Rows are points. To make a cloud, some directions were put in groups of two or more. Within a group, all points are equally far from the middle, so they leave a hole (a ring in 2 directions, a hollow ball in 3). The other directions are filled evenly. Then the cloud was stretched, turned, moved and blurred a little. How many holes are there, and how many directions does each take, smallest first?
(in the rows, 128 means zero)

Cloud (14 x 2):
[[123 162]
 [188  68]
 [129 139]
 [ 81 104]
 [167  62]
 [171 159]
 [159 120]
 [112 179]
 [157 164]
 [121 176]
 [141 109]
 [169 106]
 [138 181]
 [139 174]]
Holes: 0

Cloud (27 x 4):
[[173  95  64 130]
 [115 167 154 130]
 [138 179 111 145]
 [157 177 178 123]
 [ 88 133 115  89]
 [196 155 156 177]
 [170 164  85 149]
 [ 99  80  83  96]
 [169  75 142 125]
 [ 66 113  94 170]
 [ 72 101  78 134]
 [159 169  91 188]
 [ 79 117 121 140]
 [ 99 136 172 126]
 [100 110 165 111]
 [155 173 118  69]
 [130  73 110 136]
 [151  73 153 139]
 [131 164 147  58]
 [ 85 141 159 177]
 [104 136 170 100]
 [186  88  94  91]
 [106 152 136  81]
 [104 134 182 116]
 [181 142  52 107]
 [ 82 105 133 177]
 [184 169 141 111]]
Holes: 1 (2)

Cloud (48 x 6):
[[143  78 140  63 158 162]
 [115 176 115 165 140 162]
 [150  66 112 125 134 169]
 [160 108 116 159 128  70]
 [126 144  61  81 108 104]
 [ 95 136  91 127 162 164]
 [136 152  60 101 114 143]
 [ 74 140 128 140  84 115]
 [119  87 123  42 122  75]
 [127  67  91 102  91 115]
 [184  82 101 117 107 155]
 [ 84 110 103 142 101 147]
 [118  67 118 104 178 145]
 [132 185 133 153  96  97]
 [113 144 118  43 187 105]
 [159 180 156  79 161  77]
 [105 119  96  71 194 128]
 [121  66  94  91 106  86]
 [156 166 169 130 129  67]
 [123  71 102 124 121 165]
 [ 85 121 193 104 157 145]
 [148 156 124 169 183 146]
 [126 149  83  62 100 139]
 [196 139 111  92 172 160]
 [167  70 109  82 107  84]
 [173 149  75 144 129 157]
 [151 155 119 169 177 154]
 [167 140  97 174 106 137]
 [162 121 145 180 138 165]
 [108 160  82 151 103 124]
 [104 155 105 136 194  91]
 [123 169 135  59 155 164]
 [129 172 131  54 186 132]
 [131 152  88  58 165  72]
 [158  98 160  77  74 108]
 [149 196 136 100  91 141]
 [ 70  97 144 128 149  72]
 [182 114 175  86 137 169]
 [187 121 147  71 142  73]
 [108  94 107  71 178 151]
 [119  78 119  66 179 144]
 [186 101  96 141 120 158]
 [142 151  87 104 203 103]
 [164 156 165 139  94  84]
 [ 99  89 189 133 157  89]
 [114 168 120 149 154  65]
 [ 75 120 167 133 156 155]
 [108  78 106  60 160  77]]
Holes: 3 (2, 2, 2)

Cloud (97 x 9):
[[112  69 108 177 121 169 147  77 170]
 [141 136  64  72  89 140 109 111 155]
 [170  87 118 155 169 155 128 163 202]
 [146  83  39  96 140 130 110 132 201]
 [192 109 113 112 163 110 145  47 114]
 [144 130 150 108 121 154 118 151 139]
 [123 104  70  87 112 165 147  74  96]
 [ 86 150 134 107 157 133  87  70  94]
 [190  81  81 127  84 178 126  77  84]
 [121 117  49 180 120 117 134 119 178]
 [111 166 114 119 101 110 155  71  74]
 [176  62  72 109 100 106 143 110 177]
 [140 147  78  73  91 147  89  77 128]
 [129 137 154 160  77 212 102 151 119]
 [197 113 130 153  99 115 105  90  78]
 [101  99  75 180 156  99 142 106  80]
 [170  97 141 191 179 188 107  95  89]
 [169  79  39  76 123 153 115 158 100]
 [119  95 152 125 171 121 103 141 117]
 [110 101 152 147  92 172 121 103 148]
 [132  97 150 131 171  96 124 157 127]
 [ 94 139 122 159 137 195 190  78  87]
 [121  75 104 100  85 137  96  98  88]
 [105  94 145 122 184 130 108 148 185]
 [113 109  67 145 147  79 154  63 134]
 [154 153  75  85  94 139  84 156 139]
 [186  94 101 163  83 108  89 164 192]
 [184  97 141 111 162  97 175  43 184]
 [176 143 107  97 149 110 179  71 171]
 [104 119  97 158  58 157 167 105  73]
 [ 82 102  73 166 113 136 116 154 170]
 [163 149 120 120 149 105 104 147 169]
 [114  53  72  94  98 159 133 160 147]
 [129 120 180 164 148 158 162  74  88]
 [188 128 112 119 105 167 195  96 189]
 [168  69  67 133 193 129 182 142 137]
 [103 174 117 163 109 137 117  92 157]
 [155  50  79 173  91 122 167 160 126]
 [ 83 144 118 137 156 186 104  83 202]
 [135 121  63 163 135 127 112  71 170]
 [166 115  53  64  70 111 174 107 153]
 [ 88 141 118 134 154 186 124 109 131]
 [169 137  68 101 138 112  72 106 107]
 [168  35 101 112 109 158 161 174 110]
 [170  75 121 132  87 131  68  79  90]
 [126  92  57 121 107 150 172  96 125]
 [130  99  49  99 158 117  66 135 104]
 [123 140  70 144  84 157 150 107 152]
 [ 82 110 123 171 152 188  89 114 128]
 [148 123  67 105  42  94 167  54 158]
 [168 108 169 166  87 133  88  94 120]
 [109 142  58 125 142 118 113 134 104]
 [167 109 148 189 137  86 128  96  93]
 [189 105  61 102 106 168 158 136 187]
 [192  92 112 157  99 130 135  84 181]
 [180 114  93 183 153 176 117  80 119]
 [101 176 123 138 109 119 101  56 166]
 [105 143  79 165 137 178 180  91 112]
 [196 116 121 110  95  88 113 122 138]
 [163 125  63 140 137 160  87 106 164]
 [182 140 101  97 143 144 168 102 126]
 [135 132  62  76 103 149 139 122 121]
 [151 157  78 146 174 131 142 145 114]
 [169  83 142 121 120 123 144 154 137]
 [188 130 106 175  62 121 142 151 181]
 [171  61 128 135  99 124 167 169 115]
 [160 168 109 163 101 179 119  95 177]
 [166 105  49 179  79 161 108 158 156]
 [129  67 139 104 110  89 165  72 105]
 [105  86 125  83  72  95 157  93 145]
 [131  59 119  66  98 140 126 100  84]
 [195  81  77  91 162 155 158 138 106]
 [157  68 143 187 110 154 175  90 139]
 [119 164 107 159  92 142 138 140 180]
 [166 141 123 142  84 152 140 169 167]
 [163  66 122 160  81  67 156 158 172]
 [133 152  72 156 150 189 134  85 183]
 [189  74 118 109 185 165 189  83 163]
 [137  63 147  86 174 172 166  98 107]
 [132 150  67 139 155 111 163  83 163]
 [125 122 161 134 112 156 118 124 162]
 [123 112 148 150 148 135 169 169 150]
 [132 161  70 162 147 108 180 127  80]
 [110 121 150 124 160 132 126 145 182]
 [143 133  55  88 172  79 162 100 103]
 [183 125 123 148 145 145 149  94 196]
 [155 147  70  99 136 102 165 100  96]
 [119  94  92 192 129 178 122  54 120]
 [101 138 149 164 100 113 146 130 183]
 [ 84 103 122 128 140 109 177 141 153]
 [178  54 134  98 127 161 162 106 160]
 [169 111  74  99 168  83  85  89 177]
 [210  76  86 111  84 182 180  76 146]
 [112  94 145 164 127 100  68  64 141]
 [107 122  63  84 130 121  93 108 147]
 [131 115  49 111 111  81 174 103 151]
 [177  73 103 129  67  94  89  86 156]]
Holes: 1 (3)

Cloud (108 x 9):
[[169 187 127  86 142  91 119 144 187]
 [137 144 178 166 134 107 183 150 179]
 [123 165  72  69 126 111 163 152 185]
 [186  99 186  97 103 129 108 133 168]
 [203 109 183 140 108 149 163 137 142]
 [155  85 113 176 199 131 155 159 181]
 [147 187 138  91 126 155 154  96 185]
 [119  93 186 135 176  51 121 149 108]
 [169 119 150 116 126 177  87 191  92]
 [127 125  87 136 111 103 144  55 142]
 [ 98  87 183 117 159 152  80 152 120]
 [197 115 153 203 128 127 123  97 105]
 [100  67 170 176 149 114  89 166  96]
 [153 155  77 110 116 111  77 157  93]
 [189 146 166 170 112 172 154 148 101]
 [132  78  72 164 125 130 121 100 186]
 [140 133 152 188 147 136 180 129 216]
 [150  89 145 114  65 103 106  87 111]
 [ 66 149 142 202 104 148 134 160 133]
 [ 90 112 102 176 165 151 134 196 194]
 [119 155  66  94 120 104 123 163 198]
 [156  77 123 162 180 161 173 123 116]
 [132 152 186 115 158  66 136 120 163]
 [127 143 126 150  98  81 141 118 218]
 [109 135 134  87 152 124 153  86 117]
 [132 169 125 144 148 179 107 104  66]
 [109 152 156  93 130  56 106 176 156]
 [116 179  96 115 183 118 104 164 151]
 [198 154 166 131 187  93  92 116 134]
 [186 162 170 144 120 180  99 114 119]
 [122  88 169  77 160 103 114 187 159]
 [116 110 188 115 202 130 100 147 133]
 [166 164 164 146 204 118 138 156 117]
 [193  90 133 139 137 112 184 143 100]
 [174 103 179 149  74 107 149 180 152]
 [115 118 171 203 144 143  94 195 127]
 [130 169 128 135 200 120 149 166 201]
 [ 68 168 136 164  95 139  85 107 155]
 [174 101 137  95  93 181 105  97 135]
 [115  86 174 104 201 142 119 171 186]
 [ 96 200 112 151 135 129 142 127  88]
 [ 80 169 144 138  62 156 124 171 171]
 [195 168 161 142  99 157  80 144 114]
 [152  92 147 178 100 125 116 152 207]
 [120 164 116  62 107  72 120 144 111]
 [194 109 180 188  89 126 105 134 108]
 [190 149 176 138  98 148  72 171  89]
 [113  94 117  97 171 179 127 132  87]
 [187 132 134 162 109 110  97 202 118]
 [206 106 105  84 107 139 111 114 142]
 [135 114  87  66 131  92  90 115 134]
 [116 125 110 151  89  69  83  62 114]
 [121  80 176 143 108 146  86  96 115]
 [ 92 108 160 120 168  62 107 146 163]
 [153  54 130 120 122 142 122 200 122]
 [134  93 105 116  85  63 162 130 104]
 [ 75 145  96 186 115 106  71 123 125]
 [ 92 195 127 154 107 163 112 190 128]
 [164 149 128 163 124  96 103 213 136]
 [158 176 155 158 115 155  95 202  75]
 [200  78 158 138 127 149 148 101 161]
 [121 162  93 127 124  80 139  66 144]
 [184 151 143 187 102 120  74 170 119]
 [109 116 169 109 160  62  88 145 166]
 [143 166 143 148  76 153 122 188 206]
 [125 144 178 112 134  68  65 139 164]
 [161 118 213 140  95 128 151 139 131]
 [133  92 114  64 171 121 159 105 135]
 [125 110  79 161 162  94 180 153 179]
 [198 113 137 142 100 104 122 192  60]
 [ 96 106 142 207 126 160 174 141 156]
 [120  77  95 169 161 159 132 165  96]
 [187 166 115 119  95 141 140 169  72]
 [183 101 134  58 104 142 114 170 112]
 [135 115  82 114  69  89 164 134 109]
 [ 93 182 138 170 151 193 132 150 184]
 [154 103 181  63  99 135 160 171 148]
 [103 167 117  81 142 172  78 171 161]
 [153 125 214 165 170 118 122 109 127]
 [ 92 157 178 136  96 163 102 200 168]
 [143 134 190 112 116 183 118 108 103]
 [110 176 148 116  92 131 136  86 175]
 [ 88 179 134 172 143 152  90 133 187]
 [113  80 108  92  54 166 165 145 135]
 [130 181 111 133  65 138 117 167 196]
 [113  70 121 146 144 104 160 151  72]
 [110 134 134  78 170  82  77 130  85]
 [127  79  92 161 150  64 153 122 158]
 [159 129 113 188 152 145 102 152 196]
 [119  51 149  83 142 141 114 191 159]
 [110 103 157  57  93 140 116 179 116]
 [159 107 185 135 117 146 119 197  51]
 [133 129 101  99  99  84 147  71 139]
 [174 172 112 150 123  69 120 174 167]
 [174  78 110 148 129  66 128 173  91]
 [201 156 126 136 121 140 161 113  88]
 [133  67 111 151 103 187 107 153 107]
 [129 128 101  92  47 136 110 107 115]
 [191  94 155  93 127 145 146 217 161]
 [ 95 183 107 168 164 156 101 117 160]
 [158  82 105 141 195 170 136 106 131]
 [ 96 156  94 169 182 113 127 144 184]
 [149  63 148 116 103 116 165 202 134]
 [149 175  93 149 152 116 147 105 214]
 [ 83 135 207 130 121 151  87 170 100]
 [103 142 208 133 109 137 113 104  87]
 [108 113  70 152 128 211 136 149 125]
 [134 109 106 173  88  79 131  68 131]]
Holes: 2 (4, 4)

Cloud (105 x 9):
[[169 151 118  96 113 150 189 183  96]
 [ 91 147 116 174 103 114 113  49 152]
 [115 159 153  41 136 137 168 121  75]
 [135 134  79  83 149  88  88 149 148]
 [169  99 186  54 117 143 146 127 134]
 [156  83 134 162 114 163 163  80 121]
 [174  94 168 171 156 105  82 143 152]
 [147 119 171 139 134  85 188 162 179]
 [101  67 152 113 151 101 144  72 106]
 [166 142 182 146 122 155 180  73  81]
 [ 84 123  99  72 116  91 119 144 116]
 [163 101 172 102 148  64 169  75  85]
 [145 180 200 118  78 139 122 122 121]
 [144 157  98 147 101  74 144 180  97]
 [107 160  79  89 114 177 166 155 120]
 [109  99 203 150 111 122 177 163 134]
 [123  94 113 153  80  90 188  99 158]
 [201 180 139  90 136 152 111 118 109]
 [150 151 204 162 147 177 131 100 147]
 [157 100 156 203 187 120 161 141 154]
 [100 150 132 160 173 166  97  68 139]
 [196 170 117 179 168  95 142 101  86]
 [145 209 135 171 181 110 165  79 104]
 [ 81 135 104 149 134 197 165 113 101]
 [ 74 151 123  89 138  73 138 121  89]
 [155 142  83 208 123  93 161  83 156]
 [146 177  92 156 165 115 108  95  67]
 [122 204 139  99  67 103 121  91 116]
 [116 162 137 119 115 110 117 194  85]
 [ 98 205  67 130 145 115 189  91 133]
 [166 143  77 135 172 139  84 148 120]
 [101 192 146 147 140 126 132 168 174]
 [179 176 143 176 129  64 186 146 136]
 [119 107  78  73 102 116 166  91 113]
 [105  67 120 175 163 132 163 129 110]
 [122 114 130 112 179  82 183 122 184]
 [136 186 131  67 191 117 126 135  85]
 [169 139  71 103 142 131 208 100 139]
 [107 154 136 163 104 168  69 120 165]
 [145 210 143 126 159 182 113 116 116]
 [107 170 188 187 137 123 118  81 141]
 [120 186 133  81 155 170  89 108  92]
 [109  91 149  99 128 104 197  83 158]
 [101 181 144 121 139 203 147  81 101]
 [173 161 127  80 119 125 223 111 147]
 [116 136  92 106 189 136  76 110 105]
 [160  72 125  83 155  97 163  88  94]
 [ 77 149 104  71 125 172 158  95  92]
 [ 87 123 157 128 116 111  78 171 114]
 [ 85 198 127 109  83 153 165 128 161]
 [104 150  88 141 126  97 137 135 200]
 [114 138 195 174 145 148  82 107 143]
 [186  97 131  86 119 146 171 166 100]
 [103 118  74 112 196 134 146 137 129]
 [176 167 124 171 121  75 123  92  74]
 [138 163 119  91  93  95 171 179  90]
 [182 158 124 130 123 160 174  63  88]
 [173 196  85 126 122 109 123 166 148]
 [200 143 140  98 163  81 125 145 179]
 [147 124  72 101 128  72 198 111  83]
 [162  95 167 182 200  75 146 118 120]
 [110 106  92 171 160 131 186  80 151]
 [111  71 116 124 122  58 149 105 116]
 [179 165 124 148 110  48 128 145  99]
 [100  75 109 121 117  68 151  98 111]
 [167 119 131 116  92  64 165  71  72]
 [120 140  99 169 125  85  99 155 178]
 [ 98  98 145 115 121  60  89 115 143]
 [173 179 128 100 178 118 220 113 150]
 [ 69  80 151 165 127 129 150 113  91]
 [ 65 125 129 155  84 119 165 129 159]
 [120 139  96 162 118 105  98  51 108]
 [183 143 112 179 145  71 134 127  67]
 [152 168 157 116 214 149 162 105 175]
 [166 189 130 165 121  70 135 158 104]
 [121  69 120 115 177 139 101 131  94]
 [114 142 148 105 171  73  99  92 185]
 [186 136  76 128 189 126 105 128 126]
 [139 207 149 100 129 124 201 116 170]
 [ 97 158 100  59  86 140 158 145  99]
 [144 141 106 142 112 165 196 113  51]
 [ 94 209 131  79 125 143 133  67 147]
 [130 173 167 122 148 154  83 151  84]
 [169 213 131  88 174  91 150  89 128]
 [121 105 130 137  97  74  67 126 141]
 [ 86  96 186 126 101  96 177 122 144]
 [147 193  84  94 104 156  93 113 156]
 [146 155 155 123 177 152 228  86 128]
 [139 200 151 117 197 166 140 144 152]
 [161 107 141 159 118  61 107  64 145]
 [143 188 119 133 122 165  75 133 103]
 [112 190 148 178 141 188 163 142 130]
 [128  91  91  96 147 100 119  79  84]
 [163 129  83 101 102 108 179 165 149]
 [178 173 153 156 118 157 149  80  83]
 [109 139  84 137  60 107 170  83 155]
 [ 75 113 161 139 133 164 120  93  72]
 [105 187 109 156 137 207 147 129 130]
 [156 129 130 157  98  77  93  93 189]
 [169 117 166 194 109 127 186  75 149]
 [113 190 183 152 125  94 140  69 158]
 [191 143 115 131 161  35 146  85 140]
 [125  69 117  85 137 160 124 154 119]
 [149  63 156  89 133 136 137 174 141]
 [100 188 114 177 149 165 122  71 115]]
Holes: 3 (3, 3, 3)

Cloud (100 x 9):
[[147 102 181 124 136 200 148  97 133]
 [ 78  93 151 110 130 142  80 150 101]
 [113 122 176 191  56 143 181 127 119]
 [156 159 110 125 107 178  53 154 174]
 [211 163 196 168  75 158  86 155 135]
 [130 146 117 102  80 197 113 155  75]
 [ 44 108 126  91 151  89 147 152 104]
 [160 115 145 145  88 144 153  94  37]
 [176 128  96 138 136 119 110 130 166]
 [162 133 196  87 111 154 150 107  81]
 [119 154 136  92 122 123  73 130  56]
 [188 167 149 152  62 168 142 149  59]
 [135 111 181 107  91 115 120  54  94]
 [ 69  91 146 106 168  90 160 155 131]
 [148 110  78 150  98 146  83 132 140]
 [210 164 193 144  98 140 128 150 153]
 [175 148 198 148 131 188 112 170 182]
 [119 109 136  94 164 181 163 150 105]
 [126 142 165 123  86 144 157  79  35]
 [143  84 181 136 127 119 175 179 133]
 [ 79 168 176 126 125 184 130 121  63]
 [119 132  82  89 107 184 144 146  98]
 [137 151 105 126 149  92 119 112 157]
 [117  76 160 125 132  95 153 143 192]
 [174 203 145 127  86 134 121 187  93]
 [176 166 185 101 136 184  95 124 100]
 [105 167 151 128 147 157  99 195 162]
 [ 75 132 212 123 111 149 139  97  83]
 [162 200  98 145 102 164 141 125 113]
 [163 130 125 135 122 154 184  86  67]
 [145 146 177  67  91 166 110 113 149]
 [ 97 130 119 196 129 121  79 138 145]
 [121 140 179 116  79 105 144 119  31]
 [142 105 108 133  46 129 111 110 113]
 [133 159  57 140 166 157  73  78 123]
 [134  66 108  90 146 130 170  64 102]
 [162 190 117 138  88 184  52 104 123]
 [129 139 139  42 132 157 126 118 108]
 [108  98 129  84  89 173 101  91  71]
 [124 101 118  80 177  92 103  94 107]
 [171 171 193  88  77 119 127 175 110]
 [ 59 115 106 134 125  90 141 161  99]
 [140 112 213  69  75 150 140  99 124]
 [136 147 107  85 119 172  78 147  62]
 [176 169 128 108 118 129 132 138 169]
 [ 75  92  97 158 130 132 191 108 103]
 [114 124 117  72 101 158 116 107 176]
 [128 103 135 106 131 193 188 108 115]
 [ 73  91 173 131 161  78 131  98 121]
 [137  81 113 177 100 144 125 133 144]
 [ 61 158 159  85 130 103 104 124 114]
 [105 140 146 148 175 137 152  89 150]
 [127 117 113 144  63 108 132  61  83]
 [140  87 182 119  50 160 169  75 128]
 [ 64 145 147 117 137 170  74 157  84]
 [168 146 177 130  72 170  59 128 154]
 [165 104 134 117 151 155 168  99  67]
 [117 140 102 140  82 165  80 160 158]
 [114 136 113  99  73 170 110 122 169]
 [ 99 145 114 146 159  98  79 108 148]
 [160  94 107 120 102 110 177 110 166]
 [105 115 158 174 105  59 145 131 129]
 [ 96 165  63 141 172 162  86  77 116]
 [159 120  91 150 171 148 105  65 126]
 [159 138 155  96 108 156 188 111  59]
 [133 115  96 166 151 126 116 104  33]
 [ 47 126 107  88 175 165 126 121 102]
 [154 176 199 207 105 131 102 162  99]
 [121 170 152 149  87 102  68 121 125]
 [104 144 119  94 167  88 100 104 138]
 [175 102 164 147  93 127 185 178 133]
 [113 150 110  52 145 140 126  89  94]
 [171 142 177 131 110 193  70 153  61]
 [100  96 176  95  86 180 104  84 115]
 [149  81 173 144 151 199 110  85 121]
 [165 164 176 115  31 126 134 108 135]
 [ 92 190 141 110 113 131 117 161  56]
 [120  72 204 100 104 134 104 106 128]
 [151 184 145 127  90 150  87 160  45]
 [ 73 133 101 126 217 143  95 114  87]
 [161 162 134 124  76 204  68 109 141]
 [147 146 115 132  46 155 106  86  80]
 [134  66 149 104 114 144 124  60  82]
 [ 87 154 139 181  90 136  81 165  84]
 [ 86 139  64 170 155 185 123 119 133]
 [150 154 134 225 120 129 140 138  97]
 [124 140 206 182  79  87 139 127 130]
 [ 97 157 180 148  55 157 104 141 163]
 [157 203 142 127  98 133 124 133 148]
 [ 63 127 142  67 141 150 151 158 109]
 [171 174 140 145  87 183  88 147  35]
 [ 88 138 119 108 177  79 137 149  97]
 [ 79 124 160 165 104 143 131 115  36]
 [130 163 104 116 124  83 108 132 150]
 [163 136 112 146 133 179 144 194 122]
 [117 107  91 130 105 183  73 137  69]
 [ 94 147 101 155 176 171 135 179  95]
 [179 123 182 145  94 161 158 136 183]
 [101 165 189 167 119 171  98 156  53]
 [ 86 133 115  97  69 169 136 117 160]]
Holes: 3 (2, 3, 3)
